Each row is a point. To make a cloud, some directions were put in groups of two or more. Within a group, all points are equally far from the middle, so they leave a hole (a ring in 2 directions, a hollow ball in 3). The other directions are filled evenly. Then the cloud was stretched, turned, moved and blurred a little. Count the holes, and give their numbers of directions, smallest first.
(in the rows, 128 means zero)

Cloud (19 x 3):
[[166 178 124]
 [109 155  20]
 [155 161 226]
 [117 112 174]
 [ 64 162 216]
 [135 145  76]
 [ 55  98  84]
 [125 198 191]
 [168 105 135]
 [171 187 124]
 [ 95 136  85]
 [ 90  89 106]
 [161 117 123]
 [179 187 129]
 [110  95 104]
 [140 179  54]
 [ 97  78  98]
 [160 172 136]
 [162 166 137]]
Holes: 0

Cloud, 27 rows:
[[123  38 163 116]
 [ 73 143 190 134]
 [ 58 157 176 136]
 [ 81 142 138  99]
 [201 142  89 120]
 [207  66  72  89]
 [ 90  86  73 102]
 [135 158 134 198]
 [173 129 168  92]
 [159 101  61 110]
 [154  91  71 125]
 [137 132 114  37]
 [167  38 116 122]
 [ 91 160 216 163]
 [114 102 162 208]
 [123 208 123  85]
 [ 92 201 115 160]
 [119 124  71  92]
 [137 139  66  88]
 [170 138 162 156]
 [134 127  86 149]
 [102  98 118  59]
 [114 112  75  67]
 [ 63 115 203 155]
 [102  98  99  59]
 [145 127  57  69]
 [148 106  50  81]]
Holes: 1 (2)

Cloud, 29 rows:
[[ 68  67 122 135]
 [121 173  83 179]
 [172  98 185 151]
 [214 125  99 125]
 [103  87 206 149]
 [162  69 127 180]
 [119  63 191 170]
 [126  74 151 202]
 [134  94  84  98]
 [206 150 140 130]
 [173 125  87 186]
 [147 133 164 202]
 [ 90 174 147 170]
 [ 77 158 126 196]
 [139 190 108 134]
 [156 135  63 144]
 [ 97 127 132 221]
 [ 79 104 104 195]
 [ 83 139  88 171]
 [ 55 123 129 132]
 [146  94  79 168]
 [ 72  66 188 166]
 [151 106  70 122]
 [186 110 124 188]
 [130  44 168 164]
 [197 115 129 175]
 [ 60 115 122 194]
 [167  45 146 105]
 [195 142  94 173]]
Holes: 1 (4)

Cloud, 49 rows:
[[149 147 157 158  89 106]
 [ 67  92 168 207 155 152]
 [147  75  86 234 148 156]
 [149 179 157 102  91 106]
 [125  81  52 186  81 130]
 [122  82  50 201 120 109]
 [ 73  77 120 223 132 132]
 [200 188 100  82 142 131]
 [106 155 157 107 173  66]
 [114 182 141 128 188 152]
 [132 179 129  77  79 103]
 [193 146 150 175  89 127]
 [ 72 101 110 139 157  83]
 [152 107  97  65 103 105]
 [111 192  80  78 104  73]
 [188 143 128  71  75 155]
 [ 53 181 103 112 134  69]
 [137  82  36 169 101 117]
 [134 177  37 127 104 136]
 [179 183  65 102 135 142]
 [102 149  65 116  90 155]
 [118 124 110 225 190 116]
 [ 28 166 184 168 171 116]
 [168  80  33 190  85 136]
 [ 53 114 122 173 193  92]
 [178 190  52 144  95 123]
 [185  83  73 207 133 166]
 [101 138 196 203 139 124]
 [ 59  93 142 220 142 147]
 [128 144  64 123 166 144]
 [104 189 137  44 149  73]
 [ 66 165  60 171 139  85]
 [ 54 133 101 178 101 110]
 [160 111 156 104 117  96]
 [122 174  57 197 114 115]
 [178 103  72  68 104 136]
 [112 121  76  61 135 102]
 [134 161  76  29 130  99]
 [153 210 164  73 146 101]
 [136 100 111  71 139 138]
 [114 151 144 181 149 180]
 [222 111 148 131 117 171]
 [126 204 177  57 158 126]
 [ 68 156  88 222 132 124]
 [164 197 113  70  80 110]
 [157 143 203 119 124 149]
 [130 107 188 200 135 117]
 [156 124 153 140 126 189]
 [130 126  69 139 124  65]]
Holes: 2 (2, 4)
